Each row is a point. The points of each table are mixes of a few directions, plus a little noise. How many directions does each table use, and how many do they share? Where both have some left over, give the other angles between the two spaces (their principal angles), to ten degrees, smallest first.

First:
[[ 0.00  0.31]
 [ 0.00  0.32]
 [ 0.00 -0.33]
 [ 0.00  0.65]
 [ 0.00 -0.95]]
Second (4 x 2):
[[ 0.00 -0.37]
 [ 0.00 -0.73]
 [-0.01  0.66]
 [ 0.01  0.45]]
Directions: first 1, second 1, shared 1

First (6 x 4):
[[ 0.15  0.08  0.30  0.03]
 [ 0.06 -0.01  0.64  0.29]
 [ 0.31  0.20  0.13 -0.20]
 [ 0.45  0.30  0.12 -0.32]
 [-1.05 -0.66 -1.00  0.35]
 [ 0.03  0.04 -0.19 -0.17]]
Second (8 x 4):
[[-0.13 -0.02 -0.55 -0.22]
 [ 0.13 -0.21 -1.11 -0.35]
 [-0.25  0.27  1.14  0.34]
 [-0.56  0.20 -0.30 -0.22]
 [-0.13  0.02 -0.24 -0.12]
 [ 0.53 -0.14  0.62  0.32]
 [ 0.14 -0.08 -0.13 -0.02]
 [ 0.25 -0.03  0.58  0.25]]
Directions: first 2, second 2, shared 1; angles 70

First (8 x 8):
[[-0.04 -0.23 -0.10  0.99 -0.09  0.11  0.13  0.73]
 [-0.27  0.28  0.38  0.42 -0.27 -0.14  0.20  0.21]
 [-0.07  0.43 -0.20  0.22  0.42  0.09 -0.36  0.05]
 [ 0.14 -0.31  0.03 -0.91 -0.17 -0.01  0.12 -0.43]
 [-0.09  0.03  0.20  1.05 -0.17 -0.11  0.17  0.56]
 [ 0.01 -0.30  0.24 -0.82 -0.39 -0.06  0.30 -0.35]
 [ 0.47 -0.31  0.05 -0.96  0.06 -0.38 -0.11 -0.89]
 [-0.17  0.42 -0.59 -0.05  0.61  0.48 -0.49  0.17]]
Second (10 x 8):
[[-0.04  0.04  0.00 -0.10  0.04  0.09 -0.09  0.00]
 [-0.19  0.20 -0.46 -0.33  0.24  0.21  0.04  0.00]
 [ 0.05 -0.07  0.40  0.05 -0.14  0.03 -0.21 -0.02]
 [-0.01 -0.01  0.22 -0.06 -0.06  0.08 -0.17 -0.02]
 [ 0.11 -0.12  0.53  0.16 -0.21 -0.04 -0.21 -0.02]
 [ 0.47 -0.57  0.01  1.23 -0.32 -1.14  0.97  0.07]
 [-0.30  0.35 -0.46 -0.64  0.31  0.51 -0.20 -0.02]
 [-0.46  0.55  0.06 -1.18  0.29  1.12 -0.96 -0.06]
 [ 0.10 -0.13 -0.65  0.42  0.10 -0.55  0.75  0.04]
 [ 0.20 -0.23  0.35  0.43 -0.22 -0.33  0.12  0.02]]
Directions: first 4, second 2, shared 1; angles 70

First:
[[ 0.23  0.14 -0.47 -0.32  0.03  0.87  0.64 -0.33  0.56 -0.41 -0.19]
 [-0.04  0.06 -0.02  0.22 -0.05 -0.14 -0.18 -0.03 -0.15 -0.05  0.02]
 [ 0.21  0.26 -0.57 -0.05 -0.03  0.82  0.49 -0.47  0.40 -0.54 -0.21]
 [ 0.27  0.10 -0.48 -0.52  0.07  1.01  0.80 -0.30  0.69 -0.37 -0.24]
 [-0.15  0.14  0.06  0.66 -0.18 -0.57 -0.62 -0.07 -0.55 -0.03  0.12]
 [-0.14 -0.03  0.22  0.30 -0.04 -0.52 -0.43  0.14 -0.35  0.18  0.12]
 [ 0.10 -0.36  0.23 -0.89  0.26  0.34  0.58  0.35  0.53  0.36 -0.05]
 [-0.26 -0.14  0.54  0.45 -0.06 -1.07 -0.77  0.38 -0.66  0.43  0.24]
 [-0.03  0.24 -0.22  0.53 -0.17 -0.09 -0.27 -0.28 -0.26 -0.30 -0.01]
 [-0.19 -0.42  0.69 -0.33  0.16 -0.72 -0.27  0.65 -0.20  0.69  0.18]]
Second:
[[-0.19 -0.83  1.46  0.87  0.63  0.88  0.20  0.22 -0.27 -0.87 -0.25]
 [-1.07  0.14 -0.95  0.37 -0.43 -0.27  0.48 -0.41  0.14 -0.48  0.49]
 [-0.16 -0.53 -0.03 -0.48  0.42 -0.36 -0.49 -0.26  0.13 -0.35 -0.85]
 [ 0.45  0.16 -0.07 -0.19 -0.06 -0.09 -0.07  0.21 -0.03  0.29  0.02]
 [ 0.19  0.40 -0.51 -0.19 -0.31 -0.23  0.04  0.07  0.04  0.35  0.28]
 [ 0.16  0.28  0.32 -0.19 -0.03  0.15 -0.16 -0.15  0.04  0.60  0.06]
 [ 0.27 -0.02  0.02  0.19 -0.05  0.09  0.16  0.31 -0.12 -0.17  0.14]
 [ 0.35  0.40 -0.23 -0.38 -0.18 -0.19 -0.16 -0.02  0.06  0.63  0.09]]
Directions: first 2, second 4, shared 0; angles 60, 90

First, 9 rows:
[[-0.06  0.85 -0.32 -0.61 -0.07  0.13 -0.46  0.21  0.78  0.21 -0.74  0.34
  -0.27  0.59]
 [-0.05  0.93 -0.34 -0.65 -0.05  0.16 -0.50  0.25  0.85  0.21 -0.79  0.32
  -0.30  0.66]
 [ 0.01 -0.17  0.08  0.11  0.00 -0.03  0.11 -0.05 -0.17 -0.05  0.16 -0.08
   0.05 -0.15]
 [-0.07  1.00 -0.35 -0.70 -0.08  0.15 -0.55  0.26  0.93  0.22 -0.86  0.39
  -0.29  0.74]
 [ 0.03 -0.36  0.14  0.27  0.05 -0.09  0.21 -0.11 -0.35 -0.09  0.31 -0.16
   0.12 -0.26]
 [ 0.08 -1.11  0.41  0.78  0.06 -0.18  0.58 -0.28 -1.03 -0.27  0.96 -0.41
   0.39 -0.81]
 [ 0.03 -0.61  0.19  0.42  0.06 -0.10  0.33 -0.16 -0.55 -0.15  0.50 -0.23
   0.19 -0.41]
 [ 0.03 -0.53  0.20  0.38  0.03 -0.10  0.26 -0.13 -0.48 -0.14  0.48 -0.23
   0.17 -0.37]
 [ 0.00  0.05 -0.02 -0.03  0.00  0.00 -0.02 -0.03  0.02  0.03  0.00  0.02
   0.00  0.02]]
Second, 9 rows:
[[ 0.28 -0.53 -0.26  0.15 -0.04  0.57 -0.02 -0.28  0.28  0.41 -0.12  0.09
  -0.06 -0.84]
 [-0.61  0.75 -0.47  0.41 -0.72 -0.21 -0.43 -0.26  0.42 -0.50  0.33  0.62
  -0.77  0.09]
 [ 0.45 -0.20 -0.23  0.08  0.20  0.48 -0.09 -0.37 -0.40 -0.38  0.04 -0.06
  -0.10 -0.48]
 [ 0.32  0.11 -0.53  0.08  0.26  0.49 -0.08  0.44 -0.03  0.32 -0.03 -0.29
   0.01 -0.31]
 [ 0.00  0.10  0.97 -0.41  0.22 -0.68  0.36 -0.08  0.00  0.31 -0.23 -0.20
   0.61  0.65]
 [-0.25 -0.25 -0.30  0.20 -0.10 -0.15  0.29  0.18 -0.37  0.00  0.33  0.18
   0.05 -0.45]
 [ 0.14 -0.26  0.04 -0.21  0.37  0.04  0.11  0.56 -0.34 -0.01 -0.06 -0.34
   0.22  0.38]
 [-0.67 -0.04 -0.34  0.29 -0.63  0.04 -0.55 -0.03  0.54 -0.59  0.15  0.59
  -0.89  0.38]
 [ 0.40  0.36  1.19 -0.54  0.49 -0.63  0.43 -0.24 -0.06  0.50 -0.39 -0.51
   0.91  0.60]]
Directions: first 1, second 6, shared 0; angles 30

First:
[[-0.03 -0.67  0.30  0.09  0.08  0.26  0.31 -0.05 -0.41  0.74  0.17  0.20
   0.09 -0.05  0.20 -0.15 -0.19  0.72  0.04 -0.54]
 [-0.13 -0.23  0.08  0.04  0.04  0.04  0.15  0.05 -0.15  0.37  0.00  0.25
   0.20 -0.15  0.09  0.00  0.04  0.25 -0.11 -0.11]
 [ 0.59  0.47  0.07 -0.29 -0.08  0.17 -0.73 -0.23  0.56 -0.92 -0.19 -0.83
  -0.48  0.34 -0.20 -0.04 -0.12 -0.71  0.30  0.06]
 [-0.31 -1.02  0.14  0.45  0.12  0.11  0.94  0.04 -0.85  1.20  0.56  0.43
   0.08 -0.03  0.31 -0.20 -0.35  1.27  0.08 -0.68]
 [ 0.29 -0.15  0.16 -0.05 -0.01  0.19 -0.15 -0.15  0.04 -0.11  0.06 -0.35
  -0.24  0.20  0.01 -0.09 -0.19  0.04  0.20 -0.27]
 [-0.04  0.26 -0.66  0.47 -0.13 -0.47  0.51 -0.03 -0.09 -0.63  0.68 -0.54
  -0.81  0.53 -0.14 -0.09 -0.41  0.03  0.36  0.24]
 [ 0.18 -0.25 -0.18  0.34 -0.01 -0.04  0.38 -0.14 -0.24 -0.13  0.58 -0.51
  -0.69  0.48  0.02 -0.22 -0.51  0.39  0.42 -0.30]
 [ 0.29  0.53  0.39 -0.69 -0.01  0.30 -1.06 -0.02  0.70 -0.41 -0.90  0.04
   0.55 -0.35 -0.11  0.22  0.56 -0.96 -0.31  0.28]
 [-0.24  0.74 -0.03 -0.41 -0.01 -0.17 -0.57  0.26  0.53 -0.28 -0.76  0.57
   0.75 -0.51 -0.13  0.36  0.75 -0.85 -0.55  0.73]
 [-0.22  0.57 -0.43  0.05 -0.06 -0.42  0.00  0.14  0.22 -0.49 -0.09  0.12
   0.03 -0.04 -0.16  0.19  0.24 -0.47 -0.20  0.62]
 [-0.31 -0.25  0.12  0.02  0.08  0.03  0.23  0.16 -0.25  0.63 -0.14  0.60
   0.53 -0.32  0.12  0.08  0.22  0.31 -0.28 -0.04]]
Second:
[[ 0.28  0.11 -0.69  0.33 -0.09 -0.33  0.26 -0.11 -0.07  0.20 -0.51  0.34
   0.51  0.28 -0.60  0.29 -0.02 -0.28 -1.25  0.25]
 [-0.21  0.19  0.82 -0.60  0.50 -0.08 -0.58  0.53  0.04  0.11  0.47 -0.09
   0.25 -0.20  0.15  0.03  0.73  0.23  0.40  0.05]
 [ 0.05 -0.16 -0.89 -0.12  0.03 -0.32  0.52  0.08 -0.16  0.22  0.03  0.39
   0.07  0.33  0.03  0.15 -0.06 -0.24  1.18  0.12]
 [ 0.24  0.14  0.11  0.18  0.04 -0.09 -0.15 -0.06  0.00 -0.08 -0.09 -0.24
   0.09  0.18 -0.44  0.06  0.04  0.02 -1.11  0.02]
 [-0.24  0.05  0.56 -0.08  0.43 -0.33 -0.01  0.44 -0.29 -0.26  1.44 -0.79
  -0.77  0.34  0.21 -0.27  0.14  0.78  1.04 -0.13]
 [-0.31 -0.05  0.47  0.06 -0.09  0.23 -0.04 -0.01  0.02 -0.18  0.29 -0.20
  -0.39 -0.29  0.38 -0.23 -0.16  0.28  0.30 -0.15]
 [-0.16  0.13  0.69  0.37 -0.15  0.25 -0.27 -0.14  0.08 -0.20 -0.03 -0.30
  -0.12 -0.36 -0.04 -0.15 -0.10  0.30 -1.35 -0.07]
 [-0.44 -0.20 -0.52  0.35 -0.44  0.15  0.61 -0.23 -0.01  0.14 -0.43  0.67
   0.03 -0.47  0.40 -0.01 -0.36 -0.13  0.23  0.11]
 [ 0.79 -0.19 -0.55 -0.45 -0.28  0.48 -0.35 -0.48  0.39  0.04 -1.16  0.24
   0.35  0.17 -0.09  0.16 -0.24 -0.97  0.53 -0.20]]
Directions: first 3, second 5, shared 2; angles 70

First (9 x 32):
[[-0.46 -0.46  0.15  0.11 -0.67 -1.08 -0.14 -0.08 -0.38  0.33 -0.28  0.21
   0.02  0.30 -0.81  0.08  0.67 -0.12 -1.03  0.34  0.40  0.02 -0.52  0.32
   0.45 -0.63 -0.64 -0.45  0.34  0.20  0.07  0.22]
 [-0.32 -0.32  0.07 -0.11 -0.32 -0.56 -0.13 -0.25 -0.31 -0.08 -0.16 -0.01
  -0.06  0.15 -0.66  0.03  0.57 -0.12 -0.53  0.25  0.43  0.05 -0.18  0.20
   0.40 -0.42 -0.69 -0.23  0.26  0.07  0.06  0.15]
 [ 0.35  0.35 -0.04  0.48  0.08  0.26  0.21  0.67  0.45  0.67  0.13  0.33
   0.21 -0.07  0.97  0.03 -0.85  0.22  0.26 -0.33 -0.77 -0.14 -0.15 -0.20
  -0.59  0.45  1.25  0.11 -0.33  0.04 -0.07 -0.14]
 [-0.37 -0.38  0.06 -0.38 -0.19 -0.41 -0.19 -0.57 -0.44 -0.49 -0.16 -0.24
  -0.17  0.10 -0.94 -0.01  0.82 -0.20 -0.39  0.32  0.71  0.11  0.03  0.22
   0.57 -0.49 -1.14 -0.16  0.33  0.00  0.08  0.16]
 [ 0.40  0.41 -0.04  0.51  0.14  0.36  0.23  0.72  0.51  0.69  0.16  0.34
   0.23 -0.09  1.09  0.02 -0.96  0.25  0.35 -0.37 -0.85 -0.15 -0.12 -0.24
  -0.66  0.55  1.38  0.16 -0.37  0.03 -0.10 -0.17]
 [-0.08 -0.09  0.02 -0.08 -0.03 -0.10 -0.04 -0.12 -0.10 -0.10 -0.03 -0.05
  -0.04  0.03 -0.20  0.00  0.18 -0.05 -0.09  0.07  0.15  0.03  0.00  0.05
   0.12 -0.11 -0.25 -0.04  0.07  0.01  0.02  0.04]
 [-0.03 -0.04 -0.12 -0.90  0.64  0.84 -0.16 -0.98 -0.29 -1.46  0.12 -0.77
  -0.35 -0.24 -0.63 -0.13  0.58 -0.22  0.77  0.13  0.77  0.20  0.84 -0.05
   0.44 -0.01 -1.27  0.34  0.14 -0.29  0.06 -0.03]
 [ 0.17  0.18 -0.01  0.24  0.05  0.14  0.10  0.33  0.23  0.33  0.06  0.16
   0.11 -0.03  0.49  0.01 -0.43  0.11  0.13 -0.17 -0.38 -0.07 -0.06 -0.10
  -0.30  0.23  0.62  0.06 -0.17  0.02 -0.04 -0.07]
 [ 0.31  0.33 -0.07  0.13  0.31  0.55  0.14  0.28  0.34  0.12  0.16  0.04
   0.07 -0.15  0.70 -0.02 -0.59  0.14  0.52 -0.26 -0.46 -0.06  0.17 -0.21
  -0.42  0.44  0.74  0.22 -0.26 -0.06 -0.06 -0.15]]
Second, 11 rows:
[[ 0.03 -0.10  0.33 -0.07 -0.14 -1.11 -0.46  0.38  0.66 -0.17  0.46  0.30
  -0.26 -0.87 -0.60  0.04  1.15 -0.74 -0.54 -0.24  0.26  0.40 -0.51 -0.40
  -1.07 -0.05 -0.04  0.15  0.47  0.61 -0.50 -0.12]
 [-0.08  0.05  0.18 -0.03 -0.14  0.08 -0.26 -0.58 -0.20 -0.02 -0.15 -0.16
  -0.04  0.07 -0.34  0.06  0.23  0.26  0.14  0.10 -0.07  0.32  0.04 -0.10
   0.34  0.28 -0.32 -0.03 -0.46 -0.44  0.19  0.13]
 [ 0.16 -0.22 -0.10  0.22  0.15  0.59  0.37 -0.52 -0.42 -0.44 -0.57 -0.12
   0.21  0.12  0.16 -0.32 -0.82  0.23  0.33 -0.09 -0.57  0.05  0.65 -0.06
   0.13  0.07  0.46 -0.24 -0.52 -0.54  0.32  0.12]
 [ 0.05  1.10 -0.76  0.12  0.03  0.44 -0.19  0.31 -0.14  0.07  0.15  0.20
   0.41  0.45  0.45  0.13 -0.53 -0.46  1.02  0.38 -0.28 -0.28  0.69  0.42
  -0.01 -0.27 -0.61  0.47 -0.17  0.59  0.20  0.16]
 [-0.11  0.25  0.55 -0.37 -0.01 -0.62 -0.38  0.14 -0.72 -0.34  0.25  0.19
  -0.22 -0.65  0.10 -0.03  0.95  0.36 -0.14  0.06 -0.21  0.79 -0.23 -0.43
  -0.57  0.23 -0.31 -0.19 -0.22 -0.31  0.09  0.38]
 [-0.08  0.39  0.00 -0.05 -0.18 -0.05 -0.43 -0.24  0.09  0.22  0.21  0.00
  -0.04  0.16 -0.26  0.24  0.44 -0.08  0.23  0.18  0.17  0.09 -0.12  0.02
   0.32  0.04 -0.63  0.21 -0.13  0.12  0.05  0.08]
 [ 0.43 -0.18  0.01  0.38 -0.09  0.71 -0.02 -1.00  0.05  0.12  0.08  0.06
  -0.24  0.35  0.02  0.07  0.20  0.10  0.16 -0.18 -0.03 -0.40 -0.35 -0.25
   1.36 -0.56 -0.07 -0.04 -0.18 -0.21  0.29  0.14]
 [ 0.29 -0.68  0.15  0.32 -0.05  0.40  0.20 -0.78  0.37  0.06 -0.13 -0.10
  -0.22  0.14 -0.25 -0.05 -0.01  0.04 -0.28 -0.34  0.10 -0.36 -0.37 -0.21
   0.90 -0.29  0.40 -0.17  0.03 -0.26  0.04 -0.10]
 [-0.36 -0.72 -0.04 -0.06  0.23 -0.16  0.71  0.41  0.22 -0.27 -0.85 -0.45
   0.39 -0.08 -0.24 -0.39 -1.33  0.14 -0.35 -0.06 -0.14  0.14  0.75  0.37
  -1.06  0.76  1.01 -0.26 -0.02 -0.35 -0.23 -0.40]
 [-0.07 -0.04  0.38 -0.35  0.11 -0.51  0.02  0.63 -0.46 -0.10  0.30  0.19
  -0.23 -0.45  0.45  0.00  0.56  0.32 -0.46 -0.04  0.06  0.25 -0.44 -0.22
  -0.48  0.00  0.07 -0.21  0.29 -0.05 -0.10  0.11]
 [-0.28  0.17 -0.68 -0.11  0.12  0.20  0.47  1.24  0.61  0.87  0.26 -0.12
   0.22  0.75  0.57  0.30 -0.86 -0.14 -0.13  0.23  0.67 -1.00 -0.15  0.89
   0.14 -0.19  0.10  0.34  0.91  0.83 -0.35 -0.50]]
Directions: first 2, second 6, shared 0; angles 50, 60

First, 11 rows:
[[ 0.76  0.21 -0.40  0.24  0.43  0.36 -0.35 -0.35 -0.46  0.05 -1.10 -0.56
   0.00 -0.57  0.15 -0.26  0.22  0.75  0.65  0.74  0.08  0.04 -0.66 -0.32
  -0.02 -0.73  0.08 -0.12  0.23  0.63  0.30 -0.73]
 [-0.09 -0.01  0.04 -0.04 -0.06 -0.06  0.06  0.04  0.06 -0.02  0.14  0.06
  -0.02  0.08 -0.01  0.02 -0.03 -0.09 -0.07 -0.09 -0.01  0.00  0.08  0.05
   0.00  0.08 -0.03  0.02 -0.03 -0.06 -0.05  0.09]
 [ 0.04  0.70 -0.31 -0.86 -0.49 -0.62  0.60 -0.42  0.00 -0.77  0.13 -0.50
  -0.97  0.36  0.36 -0.52 -0.52  0.34  0.25  0.26  0.01 -0.04 -0.53  0.75
  -0.21 -0.79 -1.00  0.22 -0.31  0.74 -0.73  0.00]
 [-0.25 -0.37  0.26  0.30  0.08  0.16 -0.15  0.29  0.14  0.32  0.28  0.39
   0.42  0.02 -0.20  0.31  0.16 -0.38 -0.31 -0.35 -0.03  0.01  0.44 -0.23
   0.09  0.57  0.41 -0.06  0.06 -0.52  0.22  0.23]
 [ 0.31 -0.15 -0.07  0.40  0.35  0.37 -0.36 -0.01 -0.20  0.29 -0.52 -0.07
   0.34 -0.37 -0.06  0.06  0.27  0.21  0.19  0.23  0.03  0.03 -0.10 -0.40
   0.06 -0.04  0.38 -0.13  0.21  0.02  0.38 -0.31]
 [-0.11  0.48 -0.15 -0.68 -0.44 -0.53  0.52 -0.25  0.09 -0.58  0.31 -0.26
  -0.72  0.37  0.24 -0.34 -0.42  0.11  0.06  0.05  0.00 -0.04 -0.27  0.62
  -0.15 -0.45 -0.76  0.18 -0.28  0.42 -0.60  0.14]
 [-0.41  0.27  0.06 -0.62 -0.51 -0.55  0.54 -0.04  0.26 -0.46  0.70  0.04
  -0.55  0.52  0.11 -0.14 -0.41 -0.24 -0.23 -0.28 -0.04 -0.05  0.09  0.60
  -0.11 -0.03 -0.61  0.19 -0.30  0.05 -0.57  0.42]
 [ 0.33 -0.62  0.12  1.02  0.72  0.83 -0.80  0.27 -0.23  0.83 -0.69  0.24
   1.02 -0.65 -0.30  0.41  0.65  0.02  0.06  0.10  0.02  0.06  0.22 -0.94
   0.21  0.46  1.09 -0.29  0.44 -0.46  0.91 -0.36]
 [ 0.30  0.19 -0.21 -0.05  0.08  0.03 -0.03 -0.20 -0.17 -0.11 -0.40 -0.29
  -0.16 -0.16  0.12 -0.18  0.00  0.34  0.29  0.33  0.03  0.01 -0.34  0.00
  -0.04 -0.41 -0.13 -0.01  0.03  0.36  0.00 -0.28]
 [-0.27 -0.73  0.41  0.74  0.33  0.48 -0.46  0.51  0.14  0.72  0.21  0.65
   0.93 -0.16 -0.39  0.57  0.43 -0.55 -0.44 -0.48 -0.03  0.02  0.71 -0.61
   0.20  0.98  0.93 -0.17  0.23 -0.89  0.60  0.23]
 [-0.60  0.04  0.24 -0.44 -0.48 -0.47  0.46  0.16  0.38 -0.27  0.93  0.31
  -0.28  0.57 -0.02  0.06 -0.32 -0.51 -0.46 -0.52 -0.06 -0.04  0.38  0.48
  -0.05  0.36 -0.36  0.16 -0.27 -0.29 -0.45  0.59]]
Second:
[[ 0.28  0.29 -0.29 -0.53 -0.28  0.05 -0.14  0.07 -0.22 -0.11 -0.34 -0.36
  -0.42 -0.26  0.41  0.21 -0.52  0.09  0.59  0.09  0.41  0.37 -0.40 -0.07
  -0.48  0.15 -0.53  0.83 -0.04 -0.08 -0.38 -0.41]
 [-0.08  0.22  0.41  0.04 -0.29  0.57 -0.16 -0.33  0.33 -0.37  0.13  0.36
   0.77  0.61  0.24 -0.28 -0.03  0.12  0.10  0.26  0.19 -0.31 -0.56 -0.33
   0.20  0.09  0.83  0.96  0.45  0.24 -0.58 -0.46]
 [-0.27 -0.07  0.61  0.33  0.27 -0.64  0.21 -0.40  0.08 -0.21  0.36  0.79
   0.20  0.32 -1.13 -0.33  0.47 -0.39 -0.68  0.03 -0.64 -0.35  0.66  0.54
   0.78 -0.24  0.46 -0.72 -0.21  0.09  0.51  0.68]
 [-0.04 -0.51  0.38  0.55  0.52  0.10 -0.23  0.19  0.03  0.43 -0.16  0.57
   0.42 -0.48 -0.99  0.26  0.18 -0.31 -0.27  0.00 -0.36 -0.07  0.52 -0.40
   0.31  0.32  0.86  0.02 -0.01 -0.36  1.06  0.17]
 [ 0.18  0.12  0.20 -0.17  0.27 -0.41  0.16 -0.06  0.03 -0.22 -0.27 -0.06
  -0.26 -0.19 -0.71 -0.01 -0.11  0.09  0.11  0.21 -0.31 -0.15  0.16  0.00
   0.09 -0.42  0.15 -0.07 -0.29  0.36  0.45  0.03]
 [-0.22  0.12 -0.94 -0.39 -0.79  0.32  0.09  0.14 -0.23  0.16  0.42 -0.56
  -0.56  0.15  1.77 -0.05 -0.33  0.07  0.11 -0.36  0.71  0.53 -0.58  0.46
  -0.65  0.37 -1.44  0.22  0.18 -0.38 -1.18 -0.07]
 [-0.09 -0.44 -0.41  0.22  0.34  0.15  0.33  0.45  0.18  0.45 -0.01 -0.46
  -0.33 -0.50  0.04  0.06 -0.08  0.30 -0.18 -0.09 -0.25 -0.12  0.09 -0.27
  -0.26 -0.28 -0.09 -0.50 -0.13  0.14  0.71  0.13]
 [ 0.25  0.26  0.03 -0.05 -0.03 -0.14 -0.25 -0.05 -0.21 -0.13 -0.14 -0.26
   0.20  0.35  0.37  0.14  0.42  0.04  0.22 -0.14  0.27  0.09  0.10  0.07
   0.00  0.02 -0.25 -0.72  0.04 -0.01 -0.58 -0.08]]
Directions: first 2, second 6, shared 1; angles 40
